Each row of a before or after table is a point. The points were changed in one or more steps. Then noise was added and the rows were shuffled. The steps act on how far a point lies along the listed directions, d1 being the first. Name the steps. A step turns or swaps two directions, mirrors them in a line or flattens them onto one, adds a multiple of one to another, or multiplies one. Angles are multiples of 10 degrees, from the lower direction toward the higher: turns from -170 to 170, lines from 10 to 170 but not 90. Use the fewest steps. Two steps may share a direction if one is a turn and the other turns, adds or multiplies; they go together, in the order done. Otherwise the lowest direction goes first.

Directions:
(1): [3.1 3.5]
(2): [ 3.5 -3.1]
Before (12 x 2)
[[-4.4  4.7]
 [ 1.8 -0.3]
 [ 0.7  1.0]
 [-4.4  2.1]
 [-1.5  0.5]
 [ 5.1 -1.3]
 [-1.0  4.3]
 [ 2.3 -4.3]
 [ 1.1  1.0]
 [ 1.2  2.5]
 [-0.5 -1.7]
 [-1.3  0.8]]
After (12 x 2)
[[-7.2  7.1]
 [-2.5  5.6]
 [ 0.9  2.8]
 [-6.4  4.0]
 [ 7.2 -3.1]
 [ 0.7  1.0]
 [-2.1  1.1]
 [ 2.5 -0.9]
 [-0.1 -2.1]
 [ 4.4 -6.0]
 [ 1.2  1.0]
 [-2.0  1.3]]
Steps: multiply d2 by 1.6

Directions:
(1): [ 1.4 -4.6 -2.3 -0.7 -2.9 -5.2]
(2): [ 0.0 -3.4 -3.7  4.2 -0.8  4.6]
(3): [ 5.0  1.1 -0.3  3.9  4.1 -2.3]
(4): [ 5.7  0.1 -0.8 -4.4 -1.1  3.1]
Before (11 x 6)
[[ 6.6  3.3  0.2 -3.3  3.8  2.0]
 [ 3.6  6.1  2.2  1.9  7.2 -2.8]
 [ 1.4  0.1  1.0  0.8 -0.6 -0.5]
 [-2.3 -1.9 -1.9  3.4  0.3 -0.6]
 [-0.5  3.0  4.6  0.6  3.5  2.6]
 [-2.0 -2.4 -3.4  3.4 -1.8  0.2]
 [ 2.4 -1.0 -0.7 -6.4  0.0 -0.4]
 [-5.5  1.0 -2.8  9.9  2.7  1.3]
 [ 0.5 -0.4  1.5 -0.8  0.1  6.2]
 [-0.1 -7.0 -5.4  2.2 -2.1  3.3]
 [-3.7 -1.9  0.0  2.6 -1.0  5.6]]
After (11 x 6)
[[ 5.8 -2.6 -2.5 -2.1  0.5 -5.6]
 [-2.9  0.4 -2.1  3.4  0.0  3.9]
 [ 8.1  4.1  0.8 -1.4  5.1 -3.0]
 [ 5.2  0.0  2.1 -3.5  0.7  1.3]
 [ 1.0  0.0  1.3  1.3 -0.4 -1.5]
 [-4.2 -5.1 -4.1  4.9 -0.1  3.2]
 [-1.4  0.8 -0.9  2.4  1.7  3.0]
 [ 2.5  4.0 -2.4  3.7  3.2  9.5]
 [ 2.5 -4.6 -0.5 -1.9 -2.7  2.0]
 [ 0.0 -2.4 -0.5 -0.2 -2.1  6.9]
 [-2.1 -2.7 -0.8 -2.7  0.0 -5.3]]
Steps: turn d1 and d4 by -90 degrees

Directions:
(1): [-4.9  3.0  2.4 -0.4  2.5 -3.0  0.6 -4.7 -4.5]
(2): [ 5.4  3.4  1.5  2.4 -0.8  2.0 -1.1 -6.3  1.5]
Before (8 x 9)
[[-1.0 -4.7 -1.3 -0.7 -0.9 -1.4  1.0  5.5  2.7]
 [ 4.8  0.0 -1.9  1.8 -1.5  3.6 -0.6  0.3  3.9]
 [-9.6 -1.4  2.1 -1.2  0.8 -4.7  1.5  1.4 -3.2]
 [-3.4 -5.3 -2.0 -2.5 -1.3 -1.0  2.0  9.3  2.6]
 [-0.2 -4.6 -1.7 -2.6 -0.4 -0.1  1.6  9.1  1.3]
 [ 5.3  1.4  0.2  0.6 -1.0  4.3 -1.4 -2.3  3.1]
 [-2.7 -5.0 -3.2 -2.9 -1.3  1.2 -0.3 10.1  1.2]
 [-0.3 -1.5  1.0 -0.4 -1.1 -1.7  0.8 -1.9 -0.8]]
After (8 x 9)
[[ 4.9 -3.6 -3.1 -0.5 -3.5  4.6 -1.7  6.8  5.2]
 [ 2.4  3.6  2.0  0.5  0.7  2.4 -1.0 -6.0  0.2]
 [ 4.0  2.7 -0.2  2.3 -0.4  2.6 -0.6 -4.6  2.0]
 [-6.7 -4.9 -0.5 -1.5 -1.4 -2.5  1.2  7.4  0.4]
 [-0.8 -2.0  0.6 -0.7 -1.1 -1.9  1.0 -0.9 -0.8]
 [ 6.2 -3.1 -1.4 -0.5 -2.1  2.9  0.4  6.0  4.4]
 [ 3.7 -3.5 -0.9  0.7 -2.1  0.7  0.1  3.0  5.0]
 [ 4.1 -4.3 -2.2 -0.3 -3.5  2.5  0.6  7.0  6.6]]
Steps: turn d1 and d2 by -50 degrees

Directions:
(1): [-5.9 -1.8 -4.6 -1.8  0.7 -2.1 -2.5 -4.2  2.2  3.3  2.9  3.5]
(2): [ 1.3 -0.1 -0.1  1.5 -0.3  8.6  1.5  1.3  1.1  3.7  5.1  2.4]
(3): [ 2.0 -2.7 -0.9  5.6 -4.5 -1.7 -6.8  3.3  1.4 -0.5  0.9  1.4]
(4): [ 4.9 -1.2 -0.8  0.3  0.1 -5.7  5.0  0.5 -1.8  0.4  4.8  4.2]
Before (13 x 12)
[[-3.4 -2.5 -2.6  0.6 -2.2  4.0 -1.3 -0.9  1.8  1.8  1.7  1.8]
 [ 0.0 -2.7 -4.3  5.6 -5.4  4.3 -6.5  1.1  5.1  4.9  7.7  3.3]
 [-1.0  0.6  0.0  2.2 -0.1  7.7 -3.5  1.0 -0.1 -2.1 -1.9 -2.5]
 [-3.3  1.6  0.6 -2.0 -0.3  8.6  0.0 -3.1  2.2  0.8  1.2 -0.4]
 [ 0.1  0.0  2.8  0.7  1.7 12.3 -2.0  2.1  0.9  1.2  1.0 -1.1]
 [ 6.8 -0.9  2.0  3.2 -2.3  8.9  2.0  6.0 -0.4 -1.0  4.7 -1.4]
 [-5.2 -2.4 -3.8 -0.1 -0.1 -4.0  0.4 -2.5 -0.4  3.4  2.1  4.1]
 [-4.1 -0.8 -5.1 -1.3  1.9 -7.6 -0.6 -3.9 -0.7  0.2 -0.2  2.5]
 [ 6.7  1.0  2.7  1.3  1.9 -5.2  7.5  1.0 -3.2 -5.0 -2.8 -1.7]
 [-0.2  1.1 -1.2 -2.6  2.0 -6.3  1.6 -4.2 -1.5 -1.2 -1.9  0.5]
 [-5.4 -0.8 -2.1  1.9 -3.1 -4.9 -6.9 -0.5  0.6  1.1  2.2  2.3]
 [ 0.5  2.6 -0.1  0.8  0.4 -2.4  1.3  0.2 -1.7 -1.6  0.9 -1.3]
 [ 0.2  0.4  3.0 -3.3 -0.1  3.1  2.6  0.2 -1.8 -0.9 -2.9 -6.6]]
After (13 x 12)
[[  8.6   0.2   2.3   4.2   0.6   2.2   7.5   3.0  -1.9  -1.5   2.6   1.4]
 [  3.9  -0.6   2.4   0.3  -1.7  -6.3  -1.5   3.6  -2.3  -7.9  -5.1  -6.3]
 [ -2.4   1.4   0.3  -0.1   1.3   2.7  -2.7  -0.8  -1.1  -4.2  -5.4  -4.5]
 [  2.0   0.7  -1.4  -0.1   1.2   3.2   3.0  -2.1  -0.1   3.2   4.6   3.9]
 [ -2.5   0.6   3.3  -3.2   3.3  -2.7  -2.8  -0.8  -1.6  -5.3  -8.2  -5.5]
 [ -4.7  -2.6  -3.9   0.5  -0.6  -2.7  -0.1  -1.9  -0.3   3.9   3.0   4.5]
 [  1.3   2.3  -0.2   1.6   0.1   0.7   1.7   0.9  -1.4  -0.2   2.9  -0.3]
 [  0.9   0.5   3.0  -3.5   0.2   3.5   4.5   0.1  -2.2  -0.2  -1.3  -5.7]
 [ -5.7  -0.4  -2.1   2.1  -3.0   1.0  -6.7   0.1   1.4   3.1   4.1   2.7]
 [ -2.3  -1.2  -5.2   1.2   1.1   2.0   0.3  -2.1   0.4   4.4   5.8   5.4]
 [ -4.3   2.0   0.6  -4.5   0.7  -1.6   0.3  -5.1   0.5  -3.1  -3.8  -2.7]
 [ -4.1  -1.9  -3.8   2.2  -4.5  -8.7 -10.2  -1.5   3.8  -1.6  -2.7  -2.6]
 [ -4.8  -2.2  -2.4  -1.1  -1.5  -2.3  -2.1  -2.1   0.8  -1.0  -2.6  -0.4]]
Steps: multiply d2 by -1; turn d3 and d4 by -20 degrees
